Rows are points. Any point is a mix of the corners, with weights that add up to 1. It lies inside the corners' shape when no weight is negative. Is each point inside? If not, which corners have a negative weight?

Corners:
(1): [-0.26 -0.07  0.29]
(2): [-0.27  0.13 -0.08]
(3): [ 1.07  0.16 -0.20]
(4): [-0.02 -0.35 -0.21]
Points:
[-0.21  0.10 -0.08] => inside
[ 0.92  0.12 -0.18] => inside
[-0.13  0.09 -0.03] => inside
[ 0.07 -0.03 -0.01] => inside
[-0.21  0.02  0.08] => inside
[ 0.07 -0.30 -0.12] => outside (2)
[-0.13 -0.11  0.02] => inside
[0.14 0.20 0.12] => outside (4)

Corners:
(1): [-0.16  0.13  0.28 -0.04  0.01 -0.49]
(2): [-0.08 -0.32  0.33 -0.24 -0.25 -0.12]
(3): [ 0.27  0.15  0.12 -0.05 -0.06 -0.04]
(4): [ 1.17 -0.26  0.18 -0.38 -0.15 -0.26]
(5): [ 0.30  0.02 -0.24 -0.12 -0.40 -0.15]
(6): [ 0.07 -0.08 -0.39  0.94  0.10 -0.03]
(7): [ 0.02  0.12 -0.16 -0.27  0.10 -0.17]
Points:
[ 0.43 -0.14 -0.24  0.37 -0.30  0.07] => outside (1, 7)
[ 0.28 -0.12  0.25 -0.38 -0.07 -0.22] => outside (5, 6)
[ 0.39 -0.03  0.41 -0.38 -0.26 -0.32] => outside (6, 7)
[ 0.27  0.08  0.06 -0.01 -0.07 -0.08] => inside
[ 0.63 -0.04 -0.04 -0.09 -0.03 -0.36] => outside (2, 3)
[ 0.42  0.00 -0.02 -0.01 -0.06 -0.23] => outside (2)
[ 0.10 -0.04 -0.16  0.48  0.02 -0.11] => inside

Corners:
(1): [-0.30 -0.28  0.46 -0.08  0.46  0.02  0.50  0.61 -0.69]
(2): [-0.08 -0.19 -0.98 -0.23 -0.47 -0.01 -0.20  0.42 -0.23]
(3): [ 0.08  0.02  0.22 -0.19 -0.66 -0.01  0.48 -0.13 -0.03]
(4): [-0.20 -0.04  0.04  0.03 -0.58  0.45  0.23 -0.03  0.18]
(5): [ 0.06 -0.27  0.03  0.02 -0.61 -0.01  0.36  0.70 -0.05]
(6): [-0.03 -0.26  0.23  0.18  0.28 -0.02  0.40  0.27  0.23]
(7): [ 0.21  0.12  0.34  0.40 -0.30  0.41  0.01 -0.09 -0.16]
(8): [-0.07  1.06 -0.33 -0.11 -0.68  0.38  0.10 -0.18  0.03]
(9): [-0.05 -0.43  0.39 -0.15 -0.49 -0.16 -0.23  0.39  0.09]
(10): [-0.31 -0.32  0.45  1.07  0.05 -0.18 -0.03 -0.05 -0.16]
Points:
[-0.10 -0.08  0.21  0.08 -0.05  0.06  0.24  0.26 -0.11] => inside
[ 0.05 -0.03  0.28  0.26 -0.27  0.21  0.05  0.07 -0.13] => inside
[ 0.01  0.01  0.28  0.16 -0.35  0.18  0.19  0.09 -0.06] => outside (2)
[-0.08 -0.10  0.20  0.44 -0.19  0.07  0.05  0.08 -0.15] => inside
[-0.05 -0.07  0.13 -0.12 -0.21  0.11  0.32  0.28 -0.21] => outside (10)
[-0.12  0.08  0.06  0.16 -0.20  0.15  0.14  0.21 -0.07] => outside (3)
[ 0.03 -0.18  0.20  0.12 -0.46  0.03  0.08 -0.17  0.03] => outside (1, 5, 8)
[-0.04 -0.01  0.11  0.24 -0.32  0.10  0.10  0.10 -0.08] => inside
[-0.09 -0.14 -0.18 -0.05 -0.37  0.07  0.10  0.28 -0.11] => inside

Corners:
(1): [-0.22  0.02  0.48 -0.28 -0.10 -0.41  0.03  0.08 -0.39  0.37  0.57]
(2): [ 0.22  0.13  0.35  0.09 -0.46  0.22 -0.12  0.25 -0.14  0.05 -0.08]
(3): [ 0.02 -0.53 -0.35  0.20  0.04  0.24 -0.24 -0.19  0.01 -0.03 -0.60]
(4): [ 0.05  0.27 -0.45  0.72  0.09 -0.22  0.11 -0.41  0.22  0.13  0.44]
(5): [ 0.15 -0.22 -0.42 -0.27  0.05  0.38 -0.17  0.11  0.48 -0.20 -0.22]
(6): [-0.37 -0.22 -0.15 -0.02 -0.13  0.35  0.11 -0.02 -0.38  0.00  0.42]
(7): [ 0.23 -0.11 -0.15  0.00  0.06  0.53 -0.63 -0.43  0.20 -0.24 -0.09]
(8): [ 0.37 -0.31  0.36  0.03 -0.21  0.36  0.18 -0.33  0.20 -0.01 -0.26]
(9): [-0.30  0.80  0.02  0.58  0.57 -0.18  0.41 -0.81 -0.01 -0.07  0.04]
(10): [-0.12 -0.20 -0.39 -0.10 -0.63  0.11  0.00 -0.36  0.19 -0.33 -0.37]
(11): [-0.42 -0.33  0.22  0.30 -0.03  0.05 -0.25  0.20  0.13 -0.14  0.50]
(12): [-0.51  0.70  0.02  0.33  0.19 -0.01  0.39 -0.79  0.17  0.53  0.24]
Points:
[-0.02 -0.03 -0.05  0.11 -0.01  0.12 -0.11 -0.28  0.03  0.00  0.03] => inside
[-0.03  0.06 -0.01  0.08 -0.09  0.10  0.05 -0.28 -0.01  0.03 -0.01] => outside (11)
[-0.22 -0.08 -0.16  0.07  0.07  0.12  0.00 -0.39  0.07 -0.02 -0.12] => outside (2, 4)
[-0.12 -0.05  0.12  0.08  0.18  0.15 -0.08 -0.11 -0.03  0.08  0.05] => outside (4, 10)

Corners:
(1): [ 0.12 -0.81  0.32 -0.36  0.30 -0.10 -0.15 -0.44  0.18  0.11  0.47 -0.22
 -0.52 -0.01]
(2): [-0.14 -0.22 -0.42  0.17 -0.08 -0.37  0.21 -0.28 -0.29  0.46  0.49 -0.21
 -0.41 -0.14]
(3): [ 0.39  0.33 -0.13 -0.13 -0.35  0.18 -0.16 -0.61  0.01  0.69 -0.07 -0.15
  0.12 -0.47]
(4): [ 0.35 -0.12 -0.60  0.10 -0.07  0.36  0.14 -0.36 -0.24  0.19  0.02  0.11
  0.46  0.32]
(5): [ 0.20 -0.44  0.70  0.36 -0.56  0.03  0.10  0.40  0.31 -0.43  0.12 -0.10
  0.26 -0.06]
(6): [ 0.09  0.19 -0.13  0.37  0.07 -0.39 -0.37  0.09  0.39 -0.09 -0.03  0.44
  0.11 -0.08]
(7): [-0.28  0.36  0.21  0.07  0.28 -0.18 -0.29  0.38 -0.15  0.62 -0.15 -0.61
 -0.53  0.00]
(8): [-0.08 -0.52  0.03 -0.48  0.41 -0.21  0.20  0.28 -0.10  0.32  0.39 -0.25
  0.62 -0.10]
(9): [-0.05 -0.14  0.19 -0.29 -0.20 -0.27  0.37  0.26  0.24  0.58 -0.25 -0.07
  0.70 -0.05]
(10): [-0.01  0.03 -0.36 -0.01  0.39  0.30  0.46 -0.13 -0.08  0.13  0.06  0.17
  0.20  0.07]
(11): [-0.04  0.25 -0.17 -0.30 -0.11  0.28 -0.25  0.23 -0.02  0.55 -0.34  0.18
  0.26 -0.30]
(12): [ 0.12  0.21  0.66 -0.29 -0.35  0.07 -0.12  0.32  0.16  0.55  0.12 -0.17
 -0.46 -0.02]
(13): [ 0.56  0.38  0.39  0.66  0.15 -0.65  0.42  0.15 -0.45 -0.37 -0.44  0.15
 -0.17  0.22]
(14): [-0.28 -0.21 -0.42 -0.32 -0.18 -0.42  0.17 -0.36  0.25 -0.19  0.36  0.12
  0.30  0.17]
(15): [-0.12 -0.04  0.47  0.04  0.07 -0.22  0.06 -0.70 -0.09 -0.09  0.41  0.24
 -0.20 -0.01]
Points:
[ 0.13 -0.08 -0.01 -0.08 -0.04 -0.03  0.11 -0.04 -0.02  0.28  0.04 -0.05
  0.24 -0.01] => inside
[ 0.09 -0.03 -0.02 -0.04 -0.08 -0.07  0.05  0.05  0.03  0.24 -0.02 -0.05
  0.13 -0.05] => outside (15)
[ 0.02 -0.05 -0.05  0.05 -0.02 -0.14  0.06 -0.13 -0.02  0.24  0.17 -0.01
 -0.07 -0.08] => inside
[ 0.13 -0.01  0.09  0.15 -0.03 -0.16  0.09 -0.19  0.03  0.07  0.10  0.01
 -0.13  0.04] => outside (8, 11)

Corners:
(1): [ 0.28  0.63  0.21 -0.19 -0.47  0.26  0.11  0.09  0.43  0.06 -0.02 -0.25
  0.00  0.37 -0.24  0.43 -0.10  0.33 -0.15  0.17]
(2): [-0.25  0.38  0.29 -0.07 -0.05  0.24  0.08 -0.28 -0.31 -0.02 -0.20 -0.18
 -0.52  0.28  0.14  0.07  0.00 -0.04 -0.17  0.01]
(3): [ 0.11  0.06  0.35  0.31 -0.26  0.08  0.46 -0.28  0.40  0.31  0.04  0.07
 -0.26 -0.12  0.34  0.51 -0.29 -0.10 -0.46 -0.10]
(4): [-0.22  0.49  0.04 -0.39 -0.17  0.23  0.40 -0.21  0.30  0.73  0.17 -0.20
  0.05  0.35  0.22 -0.06  0.06 -0.01 -0.57  0.12]
(5): [ 0.45 -0.79 -0.09  0.21 -0.08 -0.56  0.12  0.26 -0.18 -0.09  0.07 -0.01
 -0.02  0.49  0.03 -0.43  0.13  0.71 -0.29 -0.32]
(6): [-0.13  0.43  0.05 -0.16 -0.31  0.05  0.29 -0.38  0.06 -0.09 -0.15  0.11
  0.30  0.34  0.16  0.04 -0.54 -0.20 -0.13  0.34]
(7): [-0.05  0.65 -0.13 -0.35 -0.10 -0.03  0.64 -0.21  0.09  0.25  0.28 -0.06
 -0.10 -0.04  0.28  0.49  0.09 -0.14  0.33  0.09]
(8): [-0.54  0.26 -0.37  0.56  0.19 -0.37 -0.50  0.24 -0.09 -0.07  0.34  0.24
 -0.14  0.00 -0.43 -0.53 -0.19  0.14  0.05  0.12]
(9): [-0.17  0.52 -0.22 -0.08 -0.21  0.30  0.45 -0.65  0.35  0.06 -0.36 -0.03
 -0.02  0.23  0.25  0.34  0.02  0.24 -0.20  0.51]
(10): [ 0.27 -1.03 -0.10  0.29  0.28  0.00 -0.41  0.55 -0.17  0.04 -0.01  0.45
 -0.02  0.69 -0.17 -0.07  0.24  0.09  0.06 -0.07]
(11): [ 0.20  0.39  0.22  0.08 -0.01  0.37  0.39 -0.24 -0.06  0.18 -0.22 -0.30
  0.47  0.04  0.13  0.36  0.11 -0.05 -0.16  0.16]
(12): [ 0.02  0.55  0.17 -0.21  0.18  0.29  0.20 -0.26  0.02  0.06  0.43 -0.18
  0.34  0.15  0.43  0.46 -0.45  0.50 -0.16  0.15]
(13): [ 0.18 -0.05 -0.09  0.24  0.23 -0.66 -0.33  0.04  0.46 -0.11  0.55 -0.19
 -0.12 -0.01 -0.06 -0.38  0.36 -0.18  0.04  0.61]
(14): [ 0.45 -0.63 -0.35  0.03  0.57 -0.02  0.05  0.52  0.56 -0.16  0.14  0.29
 -0.03  0.43 -0.14 -0.27  0.06  0.08  0.00 -0.36]
(15): [ 0.90 -0.85  0.00 -0.02 -0.14  0.27 -0.21  0.45 -0.22 -0.03  0.05  0.88
 -0.31  0.28  0.35 -0.55  0.52  0.34  0.00 -0.04]
(16): [-0.70 -0.26  0.15  0.04  0.30 -0.62 -0.15  0.49  0.24 -0.10  0.05 -0.15
 -0.12 -0.08 -0.09 -0.60 -0.11  0.36  0.39  0.27]
(17): [ 0.78 -0.43 -0.11  0.15  0.27 -0.24 -0.21  0.38 -0.11  0.48 -0.58  0.15
 -0.32  0.44  0.13 -0.25 -0.02  0.21 -0.10 -0.07]
(18): [-0.41 -0.09 -0.48  0.44 -0.06 -0.09 -0.59  0.16  0.17 -0.04  0.52 -0.43
 -0.12  0.22  0.12 -0.34 -0.14 -0.05  0.43 -0.03]
(19): [-0.51 -0.09 -0.64  0.12  0.01 -0.33 -0.33  0.71  0.04 -0.25  0.43 -0.41
 -0.22 -0.30 -0.03 -0.35 -0.22 -0.15 -0.25  0.53]
(20): [ 0.31  0.11  0.13 -0.22 -0.17  0.27  0.71 -0.43 -0.09  0.33  0.20 -0.37
 -0.21  0.09 -0.25 -0.13 -0.33  0.07 -0.24  0.16]
(21): [ 0.62 -0.35 -0.10  0.51  0.11  0.20  0.37  0.56 -0.14 -0.02  0.10  0.23
 -0.42  0.73  0.41 -0.35 -0.10  0.10  0.06  0.18]
Points:
[ 0.12  0.03  0.00  0.08 -0.01 -0.01  0.09  0.00  0.04  0.02  0.07 -0.02
 -0.05  0.18  0.04 -0.03 -0.13  0.09 -0.04  0.15] => outside (4)
[ 0.14 -0.18 -0.05  0.14  0.03 -0.09 -0.03  0.22 -0.03 -0.01  0.14  0.11
 -0.09  0.25  0.04 -0.16 -0.09  0.06  0.03  0.05] => outside (4, 9)
[ 0.03 -0.05 -0.10  0.12  0.04 -0.04  0.04  0.04  0.03  0.06  0.14 -0.02
 -0.11  0.22  0.13 -0.12 -0.05  0.07 -0.02  0.10] => outside (1)
[ 0.03  0.05  0.03 -0.14 -0.08 -0.12  0.13 -0.03  0.19  0.12  0.05  0.09
 -0.09  0.17  0.02 -0.04 -0.08  0.16 -0.24  0.12] => outside (11, 18, 21)
[ 0.06 -0.01 -0.01 -0.02 -0.06 -0.18  0.08  0.06  0.10  0.17  0.14 -0.17
 -0.14  0.08 -0.08 -0.26 -0.02 -0.01 -0.11  0.06] => outside (9, 10, 12, 21)
[-0.01  0.28 -0.01  0.02 -0.09 -0.02  0.14 -0.07  0.10  0.14  0.10 -0.09
 -0.09  0.11  0.12 -0.04 -0.08  0.12 -0.12  0.20] => outside (10, 14)

Corners:
(1): [-0.13  0.10  0.09 -0.28  0.11  0.21  0.12 -0.34 -0.24  0.14  0.16 -0.17
 -0.34 -0.42 -0.06 -0.03 -0.24 -0.42  0.16  0.03]
(2): [ 0.08  0.52 -0.19  0.18  0.04  0.30 -0.33  0.03 -0.08  0.15  0.15 -0.30
  0.00  0.35 -0.13  0.11 -0.03  0.11 -0.16  0.06]
(3): [-0.05 -0.26 -0.29 -0.55  0.40  0.28 -0.07  0.29 -0.16  0.16  0.47 -0.27
 -0.05 -0.40 -0.31 -0.04  0.11 -0.06  0.06 -0.05]
(4): [ 0.23  0.46 -0.20  0.06  0.31  0.28 -0.19 -0.12  0.00  0.31 -0.23 -0.38
  0.03 -0.31  0.21  0.24 -0.08  0.44 -0.29  0.43]
(5): [ 0.34 -0.40 -0.21 -0.22  0.29  0.15  0.24  0.48  0.55  0.34  0.23 -0.17
  0.47 -0.10  0.38  0.09  0.01  0.44 -0.01 -0.39]
(6): [ 0.30 -0.52 -0.15 -0.73  0.18  0.06  0.26  0.01  0.92 -0.02  0.19 -0.07
  0.40 -0.22  0.25 -0.78 -0.78  0.28  0.00 -0.30]
(7): [-0.04  0.03  0.60 -0.01 -0.22 -0.38 -0.36 -0.25 -0.23 -0.06 -0.16  0.54
  0.02 -0.18  0.20  0.04  0.20  0.21 -0.08 -0.20]
(8): [ 0.78 -0.08 -0.24 -0.11 -0.16  0.46  0.60 -0.17 -0.20 -0.93  0.26 -0.02
 -0.33 -0.31 -0.39 -0.77 -0.11  0.06 -0.08 -0.23]
(9): [ 0.03  0.09 -0.36  0.05  0.18  0.24  0.11 -0.40 -0.31 -0.06  0.19 -0.15
 -0.44 -0.23 -0.18 -0.74 -0.46  0.22  0.23 -0.21]
(10): [-0.33  0.01 -0.13  0.32  0.23  0.00 -0.23 -0.07  0.21  0.32  0.25 -0.30
 -0.31  0.03 -0.27  0.49 -0.07  0.29 -0.25  0.17]
(11): [-0.28  0.46  1.06 -0.24 -0.28  0.08  0.48 -0.01 -0.37 -0.12 -0.35 -0.06
 -0.23 -0.20  0.50 -0.06  0.28  0.36  0.05  0.58]
(12): [-0.33  0.14 -0.23  0.26 -0.62 -0.18 -0.19 -0.43 -0.40  0.02 -0.58  0.10
 -0.64 -0.04  0.14 -0.18 -0.82  0.16 -0.42  0.08]
(13): [-0.50 -0.02  0.22  0.19 -0.03  0.05 -0.18 -0.23 -0.38  0.30 -0.13 -0.31
 -0.01 -0.27 -0.24  0.60  0.03  0.23  0.00  0.47]
(14): [-0.21  0.03  0.19  0.32  0.13 -0.11 -0.17 -0.14 -0.01  0.40 -0.07 -0.09
  0.32  0.00 -0.22  0.35  0.23  0.25 -0.60 -0.11]
(15): [-0.06  0.68  0.48  0.03  0.02  0.21  0.16 -0.42 -0.35  0.12 -0.31  0.63
 -0.07  1.07  0.52  0.15 -0.01  0.60 -0.15 -0.28]
(16): [-0.37 -0.14  0.23 -0.15 -0.27 -0.25  0.00 -0.14  0.11 -0.12 -0.11 -0.02
  0.10 -0.21  1.31 -0.17 -0.02  0.34  0.06 -0.01]
(17): [ 0.06  0.15 -0.07  0.11 -0.22  0.32 -0.50 -0.35 -0.38  0.15 -0.09 -0.19
 -0.41  0.02  0.00 -0.12 -0.18  0.01 -0.30  0.76]
(18): [-0.05 -0.20  0.14  0.10  0.17 -1.20  0.18 -0.03  0.01  0.14 -0.05 -0.14
  0.21 -0.16  0.12  0.10 -0.04  0.18  0.00 -0.21]
(19): [-0.20  0.03  0.07  0.07  0.01  0.20  0.08 -0.12  0.16 -0.04 -0.27 -0.20
 -0.13 -0.08  0.19 -0.11  0.16  0.22  0.03  0.11]
(20): [-0.05  0.14 -0.10 -0.06 -0.16 -0.53  0.27 -0.14  0.13  0.28  0.03 -0.17
  0.00 -0.36 -0.09  0.21  0.13  0.30 -0.04  0.08]
(21): [-0.24 -0.06 -0.14 -0.41 -0.07  0.14  0.03  0.50  0.24  0.20 -0.03  0.64
  0.37  0.07  0.31 -0.20 -0.83 -0.08 -0.13  0.25]
Points:
[-0.12 -0.08  0.00 -0.16  0.06 -0.16  0.00  0.07  0.25  0.23 -0.04 -0.01
  0.19 -0.07  0.44  0.14 -0.14  0.28 -0.02 -0.11] => outside (8, 9, 11, 14, 17)
[-0.05  0.09  0.10 -0.02 -0.05 -0.06  0.00 -0.16  0.00  0.09 -0.09 -0.02
 -0.03 -0.12  0.19 -0.01 -0.13  0.22 -0.10  0.06] => outside (3)
[-0.03 -0.01 -0.10 -0.10 -0.01  0.07  0.13 -0.10 -0.01  0.02  0.05 -0.08
 -0.15 -0.05  0.05 -0.26 -0.26  0.13 -0.07 -0.03] => outside (4, 7, 13)
[-0.12  0.03  0.08 -0.02 -0.05 -0.07  0.01 -0.12 -0.07  0.09 -0.04 -0.01
 -0.06 -0.07  0.07  0.00 -0.10  0.16 -0.09  0.05] => outside (4)
